Each row is a point. Each copy is the shape, with its points in the same order, stretched, turned, moved and blurred by noise. Is it also mirrored, or only turned?

Shape, 5 rows:
[[ 30 -33]
 [-17  31]
 [  3  61]
 [ 29 -26]
 [ 21 -19]]
Copy 1, 5 rows:
[[ 57  20]
 [-38  11]
 [-57  55]
 [ 49  22]
 [ 30  22]]
Copy 1 is: only turned
Copy 2, 5 rows:
[[ 52  18]
 [-30 -35]
 [-80 -34]
 [ 35  19]
 [ 31  10]]
Copy 2 is: only turned
Copy 3 (5 x 2):
[[-18 -64]
 [ 23  24]
 [ 71  18]
 [-10 -55]
 [ -6 -42]]
Copy 3 is: only turned

Shape (7 x 3):
[[-28  15  -4]
 [  2  56 -23]
 [ 40  -7  53]
 [ 40  51  39]
 [-27  39  11]
 [  4   7   7]
 [-32  -7  -7]]
Copy 1 (7 x 3):
[[  1  13 -27]
 [-54  25 -25]
 [  8   6  65]
 [-48  44  40]
 [-14  40 -28]
 [  0   5   8]
 [ 24  -5 -28]]
Copy 1 is: mirrored
Copy 2 (7 x 3):
[[ -9 -31 -28]
 [-52 -35   0]
 [ 34  23  61]
 [-23 -16  84]
 [-21 -53  11]
 [ -1  -6   4]
 [  7 -19 -44]]
Copy 2 is: only turned
Copy 3 (7 x 3):
[[  1 -35 -18]
 [ 49 -50  -6]
 [ 17  44 -22]
 [ 62   3 -28]
 [ 25 -39 -36]
 [ 15  -7 -11]
 [-18 -25 -12]]
Copy 3 is: only turned
Copy 4 (7 x 3):
[[  6 -49  15]
 [-11 -36  95]
 [-59  62 -29]
 [-91  25  49]
 [-32 -62  28]
 [ -7   2  12]
 [ 28 -40  -8]]
Copy 4 is: mirrored

Shape:
[[ 20  35  -1 -12]
 [ -7   9 -30 -12]
 [ 24 -17 -51  -7]
 [ 28 -29  -5 -12]
 [-10  -1  -7  23]
 [-94   4 -12  -8]
 [-41  34 -13   0]
 [ 17 -29 -13 -18]
 [ 25  -2  -7 -18]
 [  7   0  -4   0]]
Copy 1, 10 rows:
[[ 30   9  -3  -5]
 [ -3  16 -33  12]
 [-28  29 -56 -40]
 [-33 -27 -27 -37]
 [-10   4  12   6]
 [-11 -16 -21  95]
 [ 20  21   4  53]
 [-39 -24 -46 -30]
 [-17 -11 -30 -23]
 [ -5  -5 -10 -15]]
Copy 1 is: mirrored
Copy 2 (10 x 4):
[[ 13  29  22  35]
 [-13  25  -3 -16]
 [  2  33 -28 -43]
 [  8   9 -32  -4]
 [ -7 -16   2 -28]
 [-71 -26   8 -30]
 [-27   4  29  -4]
 [ -1  12 -33 -14]
 [ 12  22 -12  12]
 [  3   2  -6  -3]]
Copy 2 is: mirrored

Shape (13 x 8):
[[ 21 -11 -30 -24  -6  40   6  23]
 [ 26 -22  21  17  -2   0  -9  35]
 [ 17   3 -14  28  18  -6  65 -58]
 [ 27 -19  19   9  14 -27 -31 -58]
 [ -7  23 -28 -19  16 -24  -7 -82]
 [  0 -19 -17 -21 -37  11  40 -21]
 [ 12  23  38  -6 -11  -2 -38  -2]
 [ 21 -22 -25  70 -33   8 -23  -2]
 [-21 -15 -10   6  13  53 -40  31]
 [ 17  20 -30  -4   8  45 -22   8]
 [-38 -18 -28 -18 -29 -26 -41  12]
 [ -5 -34  94  17  -2 -11 -25  31]
 [ 15  -2 -10  -4 -10 -23  26   1]]
Copy 1:
[[-17  24 -18  -7  38   3 -25  -9]
 [-17  -3   5  15  42 -28  12  19]
 [  7 -46  35  -2 -25   3 -66 -33]
 [-35 -37  -4  45  14 -45  17 -45]
 [ -9 -24 -27  11 -30   2 -11 -65]
 [ -4  13  11  16   5  41 -36 -28]
 [  9  -7 -25  23  33 -33  37 -19]
 [-35  13 -39  63 -16 -16 -31  22]
 [-26  58 -28  -9 -10   2   3   6]
 [ -6  19 -51  -7  13 -11 -14 -17]
 [-31  30 -66  26 -15  41  29   6]
 [ -1  -2  40  11  40 -29  56   8]
 [ -9 -24  -7  12  21  19  -5  -1]]
Copy 1 is: mirrored
Copy 2, 13 rows:
[[-21  42 -10  -7 -12 -12  16 -51]
 [-13  26 -11 -10  21 -42 -35  25]
 [  6 -30 -15  65  10  54  11 -30]
 [ -7   6  21  18  22  17  17  68]
 [ 13 -15  33   8 -10  75  54   5]
 [ 13 -23 -11  34 -17 -10  39 -41]
 [-26 -10  16 -22  36 -32  -2  34]
 [ 37  56 -54 -38  36   3  16  22]
 [-53  56 -48 -65 -15  -5  12   1]
 [-32  50 -12 -36  11  19  25 -41]
 [ 40  27   6 -69 -36  -9  25  31]
 [-50 -27 -22  -7  25 -89 -53  95]
 [ 26  -6  15  13   1  -3  -8 -12]]
Copy 2 is: mirrored
Copy 3:
[[-57   2   2  56  33  13  28 -15]
 [  4   9  31  48  12 -45   2 -38]
 [ 26 -77  -3 -64  54  14  32 -15]
 [ 44   0 -48 -19  42 -24 -32  12]
 [ -3 -34 -54 -62  32  39   5  51]
 [-24 -40 -29   6  18 -10  63  24]
 [ 20 -22   8  59   0 -17   2  14]
 [ 67  67  27   4  59 -11  47   0]
 [ -8  56  18  60 -27  42   8 -36]
 [-23   8  23  54  35  47  16 -13]
 [-32  63 -13  -2 -24 -14  32  49]
 [ 53  -8  15  63 -60 -81 -18 -47]
 [-25 -33  14  -5  29 -30  31   7]]
Copy 3 is: only turned
Copy 4:
[[ -5 -10  -4  26 -38   5 -35 -15]
 [  5  10 -27 -24 -26  11  -8   2]
 [-56  25  23  19  42 -35   6  65]
 [-38  26 -32   2  54  -6  25 -14]
 [-26  30   5  54  82 -30  25 -15]
 [-19  14  20  21  19  16 -45   7]
 [ 12  -4 -30  -9  24  39  27 -21]
 [-59  43  27  -7 -32   9  25  -8]
 [ 13 -40  15  -3 -44 -14  -4 -51]
 [ -8 -21  -6  33 -31  -7  17 -23]
 [ 33  46  12  18   7  12  -7 -70]
 [ 38 -19 -35 -76   9  37 -10 -11]
 [  2  35  -9  11   2   5 -14  22]]
Copy 4 is: only turned

Shape (15 x 9):
[[  2 -28  25 -38  52  -9  12  14  13]
 [-40 -35 -30 -38  -3   2  14  32 -11]
 [ 28  14 -31  17 -10  -4 -23  17 -34]
 [  3 -28  29   2  46 -20  32 -20 -43]
 [  8   9  23 -29  41 -22  -7  21  -6]
 [ -6  28 -16 -17  14   6  22  21 -43]
 [-11  -8 -40   1 -26  34  -4  39 -13]
 [-22  21 -51  31  -8   1  45 -25 -13]
 [ 11  18 -10 -49 -26  49   9 -42  -4]
 [  5  16  24  11  36  37 -30 -32  28]
 [-47  30  -8   9 -12  25 -27  38 -26]
 [ -2 -13  16  20  45  30  14 -23 -26]
 [-26  10 -40  -3  58  36  17  35  20]
 [-37   8 -25 -46 -23  46  12 -35   5]
 [ 24   7  -9  33  18  11  48  11  10]]
Copy 1, 15 rows:
[[ 20 -33  18  13   3  15  39 -15 -30]
 [ 24  14 -28  38   6 -32  55 -26  29]
 [ -8  22 -13  48  35  -1 -20  21   8]
 [ 19  -3 -10  -2  10  43   4  -1 -26]
 [  0 -15  26   8  29  11  15   0 -13]
 [ -5  13 -25  -3  46 -14  16  12  -1]
 [-14  12 -28  50  12 -29  30  14  22]
 [-22  36 -30 -16  -9 -24 -18  13 -13]
 [  4 -34   3 -16  -4 -19 -15  55  -9]
 [-12 -16  64 -14 -35  25  -9  78 -56]
 [-15  25   4  18  27  -8  33  51  37]
 [  9  -3  12  -9 -20  33   3  42 -49]
 [ -8  21  16   8 -14 -32  41  21 -50]
 [ 13 -12  -2 -21 -18 -23  14  48   8]
 [-39  -1 -16   7  -2   1 -12   4 -45]]
Copy 1 is: only turned
Copy 2:
[[ 44 -24  -2  30 -65 -29 -38  15  18]
 [ -7 -19   4  95 -50   1  29  41 -30]
 [  5  61   6   8  18   7 -16 -14 -57]
 [ 43   5 -70  17 -19 -42 -27  31 -12]
 [ 33  25 -14   8 -66   6 -45  10 -15]
 [ 19  22 -27  34 -21  32 -12  24 -74]
 [  1   7  45  52 -11  16  30   8 -70]
 [-20  -1 -42  43  34  54  35  -4 -30]
 [-54 -55  33   5 -18   7 -50  13 -81]
 [  4 -17  33 -22 -55 -20 -22 -43 -21]
 [-11  33  38  22 -50  29  53  11 -82]
 [ 42  -9 -34  25 -23 -42 -10 -17 -42]
 [ 47  -6  30  84 -58  36  18 -24 -30]
 [-67 -62  25  42 -51  15   9  18 -73]
 [ 50  -7  -6   9  25  37 -22 -10  10]]
Copy 2 is: mirrored
Copy 3, 15 rows:
[[  8  31 -36 -42 -30  -9  44 -41 -29]
 [  8  21  14 -66 -36  32  -5 -42  27]
 [-44 -10  23  20 -14  12 -29   7 -17]
 [ -3 -26 -13 -36   7 -17  24 -35 -23]
 [-16  22 -11  -8 -27  -2  44 -44 -12]
 [-16  25  37 -19  -7  -4  11 -36  -2]
 [-17  25  32 -17 -10  36 -40   4   7]
 [-14 -20  42 -23  10 -17 -32  16  42]
 [ 58  -1   9  27   7  -4  26  24 -33]
 [  5   0 -35  14  38  12  34  29 -17]
 [-33   8  39 -14  14  46 -13 -23  45]
 [ -2  -6  -4 -38  38  -4  16   3 -23]
 [-18  73   9 -73 -14  17  28  -7  33]
 [ 51   2  18 -16   5  19  16  18  20]
 [-20  37  -6  -4   8 -47 -14  -8 -18]]
Copy 3 is: only turned

Shape, 14 rows:
[[ 50 -27 -19  42  28   3  18   6  27 -29 -37]
 [ 11 -44 -10  17  -5 -43 -25 -32  37 -18  -1]
 [  3  15 -14   4  16  25  26  -9   4  -7 -49]
 [ 35  -7   3   9  49 -55   0 -20  26 -21  13]
 [ 29  25 -40 -46  46   2  -6 -15  14  44 -35]
 [  2 -62  29  41  -9  31  -6  61  38  17  33]
 [ 46 -49  21 -11  48   7 -25  -9 -11 -18  19]
 [ 35   4 -14  13 -10 -23  14  36  -2  45  10]
 [-14 -25 -31 -21   4 -48  24  55  -1  36 -39]
 [ 23  -9 -16  35  13 -15  41  26 -17  -3  -7]
 [ -4  25  -5 -45 -10 -18   1  46 -41 -18  29]
 [ -4  -6 -24  26 -12 -49  46 -11 -15  18  29]
 [ 10 -39  21 -46 -17  18  41  54  -5 -22 -10]
 [  8 -34  32  16 -10  16  16  39  14  17 -48]]
Copy 1, 14 rows:
[[-12 -15 -31 -20 -60 -43   2 -44 -43  -9  18]
 [ 11  39   5 -53 -48 -27   1  -1 -34   4 -10]
 [-30 -15  12  19 -17 -23  11  -7 -11 -13   5]
 [ -8  46  -5 -30 -37 -14  -3 -42 -18 -40  30]
 [-55  21   7 -18  14 -19  36  32  12 -17  42]
 [ 18 -39 -40 -22 -14  31 -41  -9 -40  86  30]
 [ -5   5 -20 -30 -47  24 -19   6   8 -21  41]
 [-29   1 -40  -9  27 -35 -43  -2  11  33  23]
 [  5 -18  25 -37  61 -57 -19   9 -14  -1  24]
 [-25 -21 -14  -1  -5 -39 -42 -43  -3  -1  21]
 [  3 -13   1   9  43   2  -7 -16  85   7  11]
 [-21  21  14  -4   6 -46 -64 -31   8  12  22]
 [ 54 -53  -9  24   5 -11 -10   7  23  21  41]
 [  9 -37 -22  10   6  -6 -24  17 -45  20   4]]
Copy 1 is: only turned
Copy 2:
[[ 32 -49 -29  28  -5 -14  18  -1  42 -21 -12]
 [ 30 -20 -29 -24  -9 -28 -21  22  17 -17  32]
 [ 12 -10 -10   5  18  15  30  -6  21 -28 -44]
 [-11 -15  11  -3 -44 -41  -7   9  22  -7  -3]
 [-43 -53 -11 -12  34  13   1  -8  22 -35 -54]
 [  9 -27  39  52   9  16 -27 -12  44 -14  68]
 [-13 -25  21  46 -68  16 -26  -1  12  -8  -8]
 [-17 -49 -10  21  41  -7 -14  -9   6  13  33]
 [-24 -19 -38  28  95 -34 -40   7  39 -47   8]
 [  2 -14  -8  35  19 -14   0 -25  21   9   2]
 [-26  13  17  36  24 -21 -13  -9 -61 -15  11]
 [-17   8 -11  -5  18 -22   1 -42   4  23  28]
 [-16  12 -17  74  19   7   8  23  -9 -58  18]
 [ 13 -13 -16  39  34  13  -3  41  30 -25  19]]
Copy 2 is: only turned
Copy 3, 14 rows:
[[-56 -23 -94 -27   2 -25 -12 -35 -38   0  -9]
 [-50 -37 -13  10  -4  24  -2  -3 -33  -3 -65]
 [-19  32 -55  -3  43 -14   3 -14 -25   6  29]
 [-14 -29 -58   3 -27  -9 -51  28   8  18 -51]
 [ 72   9 -54 -14  -3 -10 -15   7 -64  26   9]
 [-55 -27  27 -65 -58  22  36 -84  19 -22  -1]
 [-35 -33 -10 -59 -18 -37 -26   8   0  41 -14]
 [ 47 -19 -15 -42 -24  11   3 -35  -1 -65 -30]
 [ 35  59 -11 -64   0  38  -6 -47 -45 -38 -63]
 [ -9   3 -56 -51  15  -5  -3 -19  12 -39 -20]
 [  5  52  40 -30 -14  15 -27  31  15 -57   2]
 [ 21 -12 -27 -24  29  49  -2  11  43 -49 -53]
 [-47  53  25 -68   4  32 -42 -57  -2 -25  21]
 [-32  22   2 -43  10  -8  15 -90 -17 -19 -10]]
Copy 3 is: mirrored

Shape, 17 rows:
[[ -8   0  12   2 -31   1  13 -28  -7 -33   1  15]
 [ -3 -11  23  -9  -7  19  11 -36 -23   8  17 -41]
 [-41  15  38 -29 -11  53  -9  10  27 -43  30  -6]
 [-41  39 -39  11  11  54  22 -36 -15  28  38 -19]
 [ 38  -1 -10  23 -14  27  36   7  29  15  -9  -9]
 [ -4  21  -6  28   7   0  -9  25  41  -9   4  20]
 [-36  17  29   8 -11  -3  -4  29  48 -10   3 -18]
 [  3  -6 -26   2  45  44  45   6  -9  31 -18 -46]
 [-32  38   1 -26 -23  44   2 -24  -9  14 -23  12]
 [  2   4   7 -35 -27  38   4 -27  23  34  16  11]
 [ 23  -3  18  31 -40  31  14 -16   2  19  -3  -2]
 [  5  -6  39 -16  28 -29  45  30 -38  25  -7  19]
 [ 24  22  12   5  -4 -15  11  -4 -28 -20  10  -1]
 [  9  23  17 -14   9 -25  22 -32  28  28  37   1]
 [ 33 -33  35  33  17  -3  10  -4 -14  -1 -17 -11]
 [-25 -40   2 -25 -39  25 -31  28 -22 -29 -16 -33]
 [-33  34 -10  16  39  16  53   6  25 -41  36  31]]
Copy 1:
[[-23 -29   6   8 -36 -14   5  25  -6  -5  24   0]
 [-26 -29  11  16  -4  23 -18 -10  10 -47  33 -24]
 [  8 -12  95  49 -70  11 -21 -12  -3  -2  50  12]
 [-30  30   8   8 -13  44 -39   5  30   4  35  -7]
 [-36  -7  42 -10  33  -4 -15  15   1  16 -26 -11]
 [  7  14  18   3 -26 -19  -6  19   9  24 -30  29]
 [ 37 -11  47  30 -34   8 -10  13  30  -7 -12  -1]
 [-23  -8  21  27  61  40 -19 -14  26 -13  14  -9]
 [-38  15  -6  57 -32 -11 -24  25  -7   2   7  -5]
 [-44   4  32  20 -29  20 -42  12 -49  10  -7 -20]
 [-33  -7  18   1   0 -34 -25  24  -3 -13  -6 -21]
 [ -1 -49   3  42  28   4   4  73 -24 -63   0  28]
 [-27 -18  -5   5 -12  -2  25  21  12 -32  -1  14]
 [-38 -18   8 -15 -27  41 -23  32  -7 -13 -38   9]
 [ -8 -50  -1  -7  27 -31  -9   1  -1 -42  -3  15]
 [ 25   5  26  63   0   0  12 -37  -6 -31  58 -46]
 [ -2 -34  66  -1 -42  15 -10  42  13  32  33  73]]
Copy 1 is: only turned
Copy 2 (17 x 12):
[[ -9 -28  -1 -34   6   6  10  17   8   7 -20 -13]
 [ 33 -24 -36  -8  26  -2   0  11  16  23   5 -26]
 [ 26 -55  30  -1 -10  16 -27  27  44  23  12 -20]
 [ 30  12 -32 -62  16  25 -51  26  28  30  31 -35]
 [-21  12  -8  -7   9 -43 -15  13  13   2  21 -23]
 [  4  10  23 -28 -26  -5 -17   6  12 -13  19 -11]
 [ 39 -20  37  -8 -16  -5  -8  36  16 -21  24 -10]
 [ 23  41 -29   6  15 -31 -53  13  11  27  -1 -18]
 [ -5  -1   1 -33   6  21 -18  36   2  62   4  -5]
 [-10 -25  -2  -3  21  17 -21  20   5  37  38 -22]
 [-14  -2 -25 -22  -2 -28  16  17   7  18  21 -29]
 [ -8  34 -21  43 -14  19  12  34   2  -7 -19 -30]
 [  5  13   0 -19   5   6  20  -5  17  10 -15 -35]
 [  5   0  -3  -2  36  37   4  13  20 -13  47 -22]
 [  3  15 -44  10  -7 -36  14 -12  10  -2 -13 -11]
 [ 25 -49  12  -8  -8 -18 -15  13 -24  24 -31 -29]
 [  1  13  10 -26 -15  34 -38  35  60 -16  -5 -18]]
Copy 2 is: mirrored
Copy 3 (17 x 12):
[[ -5  -1  20 -19   3   9 -27 -39 -11  23 -42  -1]
 [ 18 -51  -6  16  15 -27 -22 -41 -43   4 -52  25]
 [-47 -17  17 -16  14 -55 -31  -1 -42  67 -13 -24]
 [ 47 -79  -3 -14 -11 -19 -94  -9  -9  15  15 -10]
 [ 13 -14   4  22 -43  49 -14  21 -33  24  -3   4]
 [-27   9 -12 -15 -45  12  -4  -1  12  23  44 -14]
 [-47 -10 -34   6 -31 -24 -21 -19 -29  29  21 -13]
 [ 32 -62  24   8 -36  -2 -14  30 -76 -14  38  20]
 [ 35 -18  19  11  14 -52 -84 -13 -17  22   4   5]
 [  2 -31  11  47  26 -14 -53 -10   0  27 -14  30]
 [ 30 -19 -13  36 -20  19 -30 -29  -9  23 -49 -20]
 [-12  -6  -5  19  14   8  24   2 -31 -79 -17 -11]
 [ 22  14 -14 -29  13  16   1 -15 -10 -11 -40  -1]
 [-32 -29 -34   4  11  12 -36  -9   8 -24 -24  28]
 [  1  -3   2  18 -30   8  43 -23 -25 -21 -50 -11]
 [ 25   2  35  20  25 -37  10 -52 -53  50   9  22]
 [-60 -29  35 -73 -45  35 -16  37 -32   1  27 -58]]
Copy 3 is: only turned
Copy 4 (17 x 12):
[[  0 -56  -2  19 -27   2 -18 -22 -18   9 -10  -1]
 [ 33   7   8  36 -13 -12 -13 -30   4  10   1  -1]
 [ 14 -37  56  55   3 -33 -17  24  -7  38  25 -17]
 [  7   7  15  51  -4  -7 -13   8  47 -35 -14  14]
 [-25 -21  -1 -51  -2 -34 -34  21  -2  20  -5  10]
 [-21 -37  26 -17  -1  -4   6  32 -22  -7   6   8]
 [  6 -21  29   3  -5 -38  26  47 -23  36 -14  -7]
 [  0  50 -15  -7   3  -9 -15  28  27  22  32   8]
 [ 32 -28   2  33 -16   3 -12  13  46  11  -5  20]
 [ -1 -34  40   3  10  -6 -26 -20  17  21  -7   4]
 [ 21 -30   4 -35 -21 -21 -27  -6  18   1 -13  -2]
 [ -7   8 -14  -8 -23  -3  62 -22   7  37  30 -21]
 [  5 -32 -11  19  -4 -19  -2 -20 -11 -13  18 -12]
 [ -8 -12  25  14   7 -26  15 -29 -13  10 -11  14]
 [ 17   4 -12 -28 -27  -5   2 -14 -17   1  36 -11]
 [ 30 -33  -5  25  13  10 -29  22 -20  19 -16 -39]
 [-66 -32  31  42 -36 -14  17  21 -15   1  20  -1]]
Copy 4 is: only turned
